Every row gives one point. The last column is the point's height on a tilted bowl or saddle (a function of degree 2), plus a little noise. Count its main directions that bend up, bend down and stay straight.
In the rows, 128 means zero.

Points (10 x 3):
[[123 149 122]
 [157 121 134]
 [134 113 138]
 [194  93 112]
 [143 110 138]
 [126 105 136]
 [145 141 129]
 [ 24 108  27]
 [ 86 134 107]
 [127 151 122]]
Directions: 0 up, 2 down, 0 straight

Points (11 x 3):
[[122 165 111]
 [158 139 125]
 [176 186  50]
 [151 163 112]
 [132  92  96]
 [144  92  92]
 [ 90 133 123]
 [ 77 116 104]
 [ 85 154 103]
 [104  99 105]
 [189 124  88]]
Directions: 0 up, 2 down, 0 straight

Points (18 x 4):
[[156 139 109 149]
 [194 109 118 194]
 [ 64  90 165 140]
 [133 145 164 143]
 [143  92 143 148]
 [ 84 141  69 158]
 [122 102 102 141]
 [175 142 216 194]
 [129  84  78 154]
 [144 146 122 144]
 [156  96 186 161]
 [121 149 122 139]
 [122 106 116 137]
 [139 127 165 142]
 [154 114 155 154]
 [105 152  64 149]
 [169 149 118 161]
 [189 153 160 195]]
Directions: 2 up, 0 down, 1 straight

Points (25 x 5):
[[164 114 129 119  93]
 [139 135  64  84 179]
 [143 146 124 133 103]
 [137 132 120 216 107]
 [ 81  70 126 164 173]
 [154  76 165 174 104]
 [142 120  72  85 155]
 [135 170  95 161 105]
 [144 140 133  74 118]
 [141 128  51 166 187]
 [ 96  89  84 134 159]
 [147 119 132 152 101]
 [110 106 104 112 126]
 [ 86 152 162 115 122]
 [117 193 152 163  52]
 [155 185 150 128  91]
 [110 141 108 160 122]
 [179 181 136 141  98]
 [151  60 175 104  75]
 [155 119 162 146 111]
 [127 184 140  72 109]
 [115  76 133 149 114]
 [117 119  72 164 165]
 [ 62 152 133 115 127]
 [177 144 122 148 100]]
Directions: 2 up, 1 down, 1 straight

Points (22 x 5):
[[145 104 110  76 101]
 [113 115 104 139 117]
 [ 98 176 108 164  92]
 [ 70 141 163 126 121]
 [136 149 113 117 123]
 [105  66 147 104 130]
 [112 140 138 173 102]
 [149 194 120  89 123]
 [151 116  98  97 116]
 [ 98  81 120 180 113]
 [150 157  67 106 111]
 [ 66 104 115  77  42]
 [114  87  53 132 104]
 [ 95 127 108 131 108]
 [165  70 152 109 148]
 [171  70  88 126 169]
 [106 145 101 138 109]
 [136  65 135 166 172]
 [118 119 101 130 118]
 [ 55 126  97 130  55]
 [112  70 192  75  74]
 [158 122 148 138 121]]
Directions: 1 up, 2 down, 1 straight

Points (41 x 7):
[[ 83 127 154  96 160 135 117]
 [108  76 132 132 146 145  86]
 [ 96 129 171 150 149  94 134]
 [ 73 104 102  83 135 137  78]
 [155 154  79 112 134 138 122]
 [119 133  97 119 121 194 101]
 [ 44 135  87 153 162 142 167]
 [159 195 100 114 134 119 122]
 [155  81 117 180  66 177  85]
 [167 165 118 155 219 177  63]
 [126 146 100 127 129 132 133]
 [ 90 115 105 161 125 127 138]
 [ 89 117 176 113 161 164  85]
 [165 104 122 148 174 103  96]
 [159  96 156 163 177 173  40]
 [ 80 145 154  97 187 121 125]
 [160 154 163 110 176 106 108]
 [122 111 126 118 188 117 105]
 [111  91 162 115 151  49 159]
 [ 97 120 117 104  69 129  51]
 [ 98 148  94  98 152  83 119]
 [216 148  94  89 114 114  85]
 [180 132  90 117 104 195 106]
 [145 123 127 109 166  67 119]
 [166 148  54 143 183 192 169]
 [178 120  99 107 165 156  93]
 [ 99 138 138 145 107 145 113]
 [ 85 190  51  80 161 130 121]
 [132  60  66 123  90  83  77]
 [104 105 145 120 191 138  90]
 [140 172 121 111 145 149 126]
 [126 183 143  67 170 149 127]
 [115 160 172  55 186  97 169]
 [152 125 122 118 111 168 106]
 [141 169 152 122 170 109 119]
 [168 164 151 110 151 119 119]
 [106 135 114 160 148  63 156]
 [141  88 138  82  88 123 114]
 [164 123 116 153 165  97 111]
 [112 130 102  82 114 121  95]
 [150 135 142 154 114 138 128]]
Directions: 1 up, 2 down, 3 straight

Points (66 x 9):
[[150 128  99 193  87 127 166 122 102]
 [115 224 133 160  82 177  89 170 125]
 [139 104 116 106 167 101 167 149 110]
 [184 154 208 159  96 124 133 122 117]
 [ 89 175 156 198 138 152 208 205   7]
 [ 96 113 142 124 131  58 205  96  91]
 [112 103 143 104 156 150 119 101 148]
 [104 107 123  98 164 108 160 101 129]
 [123  56 179 198 137  87 105  98  92]
 [ 99 120 129 111 124 193 111  88 135]
 [135  88 101 156 160 114 139 172  92]
 [114 126 126  80  97 196 122 113 123]
 [120 161 157 112 148 164  71  77 149]
 [159 148 148 132 139  92 114 124 128]
 [108  86 168 112  57 122  93 108  99]
 [110  79  99 129  72 137  99  94 104]
 [112 146 109 130 155 138  32 182 124]
 [114 129 107 188 126  88 114 161 110]
 [107 115  78 121  86  94 124 125 121]
 [118 131 110  98 137 117 149 121 128]
 [ 29 135 115  94  90 152 105 174 113]
 [117 134 153 169  64 144 110 104 111]
 [110  81  63 138 134 102 172 132  96]
 [ 74  97 121 159 112  99 121 103 118]
 [121 112  86 117 119 162 122 132 106]
 [100 104 139 163 112 133 103 105 131]
 [142 179 100 115 120 201  84 212  74]
 [140 159 126 176 148 158 123 116 113]
 [142 177 120 174  77 165 108  77  94]
 [110 164 155 126 148  56 163 161  98]
 [116 139 142 114 157 119 136 158 128]
 [140 154 107 130 127  71  97 126 132]
 [188 132 128 117 121  73 162  74 124]
 [175  54 181 163 124 133 143  88 114]
 [108 123 132 141  70 129 157 108 105]
 [118 132  96 138 169 146 191 185  46]
 [ 87 154 135 143 111 105  95 135 140]
 [105 116 159 103 142  87 116  94 133]
 [179 131 171 104  87 141 168 102 135]
 [122 103  78 128 138 113 190 156  85]
 [177 129 106  89 129 104 113 135 129]
 [ 77 143 125 147  90 122 108  89 117]
 [179  75 135 105 165 136 107 115 123]
 [145 154 189 135  71 148 168 110 112]
 [120 174 161 108  98 100 121 178 137]
 [ 93 150 162 126 109 143 186 119 108]
 [153 130 149 137 112 180  95  83 131]
 [145 160 146 109 133  97 134  75 115]
 [116 138  85 174 133 133  60 155 116]
 [150  81 137 120  99 124 126 103 132]
 [110 128 106 112 135  96 169 119 118]
 [107 166 132 126 192  49  57 155 114]
 [ 74  84 148  94 159 120 119 133 148]
 [179 119 124 122 157 149 118 108 123]
 [170 162 138 127 113  95 118 128 136]
 [127 181 127 155  92  97 106 154 132]
 [149 138 142 201 120 131 178  92  82]
 [159  69 129 202 135  86 114 129 116]
 [148 166  86 209 171 136  85 135  88]
 [114  94  94 156 121 100 110 141 120]
 [167 209  73  61 113 127  74 160  88]
 [128 199 199 123 162  50 122 170  92]
 [150 171 202  64 104 181 124  60 124]
 [139 154 151 113 115 138 180 149 122]
 [ 95 153 144 137 129 119 148 156 120]
 [148 135  79 179 125 119 205 140  67]]
Directions: 1 up, 4 down, 3 straight

Points (65 x 9):
[[148 149 138 134 125 172 134  87 138]
 [ 69 148  81 176 134 140 134 114 147]
 [140 128 153 110  87 131 137 110 145]
 [ 89 105  78 115 140 154 159 117 140]
 [ 71 130 179 103 101 134  80 105 153]
 [110 109  87 189 135 143  72 108 168]
 [ 71 107 164 126 203  82 136 171 199]
 [161 102 168 117 156 109 172 137 162]
 [122 215  93 122 111 105 133  89 157]
 [168 138 163 119  90 106  61  98 167]
 [215 171 133 114 140  73 128 138 172]
 [141 135 113 124 127 108 169  85 145]
 [ 96  70  95 112 132 152 118 176 156]
 [ 85 109 158 160  89  85 148 143 169]
 [108  84 118  65 156  71 175 102 172]
 [137 103 118 107 135  72 110 181 154]
 [162 129 129 142 116 186 141 142 148]
 [138  89 182 168  72 120 149 206 189]
 [148 185 138  54 140 135 151 195 167]
 [163  82 163 100 120 136 160 152 160]
 [ 88 122 131 109 142 156  97 137 147]
 [186 161 194 156 152 123 124 161 175]
 [ 52 216 108 129 129  48  91 160 206]
 [150  98 223  62 147 143 151 158 206]
 [128 112  91  84 118  80 131 123 147]
 [ 91 146 127  86 192 148 173 130 150]
 [149 154 171 116 166 133  61 162 179]
 [ 83 133 175  97 120 142 134 179 164]
 [101 132  75 155  85 184 162 118 148]
 [ 97  85 112  58 130 167 156 122 140]
 [137 183 161 174 140 111 144 116 143]
 [105 158 196  97 110 108 110 130 164]
 [154 151 116  68 153 105  92 110 156]
 [131  89 120 142 164  94 154 112 146]
 [114  88 173 130 139 131 132 123 149]
 [ 70 159  69  40  93 159 131  95 141]
 [105  93 184 118  91 142 114 122 152]
 [165 141 101  98 111 116 143 144 141]
 [105 134 122 117 122 145 194 126 141]
 [181 130 191 119 163 124 119 148 173]
 [101 142 132 192 189 129 108 116 140]
 [141 123  68 173 155 127 188  51 165]
 [131 130 136 131 130 119 154 102 138]
 [ 62 107  94  70 131 177 177 106 140]
 [109 107 147  67 134 135 171 132 150]
 [113 114 123 163 125 122 151 116 140]
 [124  93 118 116 108 117 130 150 141]
 [117  91 135 155 106  94 110 171 155]
 [ 73  28 103 169  98 161  92  63 198]
 [123  90 123 125  90 158 108 111 146]
 [173 142 147 104 111 116 106 133 153]
 [ 99  73 128 107 108 118 116 207 165]
 [121 138 194 105  98 117 127  88 151]
 [114  93 111  74  63 130 117 196 152]
 [152 131 114 127  90 118 132  70 152]
 [125 144 126 118 107 133 152 147 138]
 [151  97 172 116 106 131 125 120 150]
 [177 102 119 140  85 177 136 130 160]
 [112 165 148 150  93  93 102 179 166]
 [107  56 161 109 134 103 164 118 162]
 [ 46 118 101 189 119 144 123 142 167]
 [170 143  90  80 208  83 131 107 169]
 [129 127 124 134 143 131 158 155 137]
 [121 133  32  68 154 115 108  91 167]
 [ 56 165 105 127 117 188 141 127 131]]
Directions: 5 up, 0 down, 3 straight
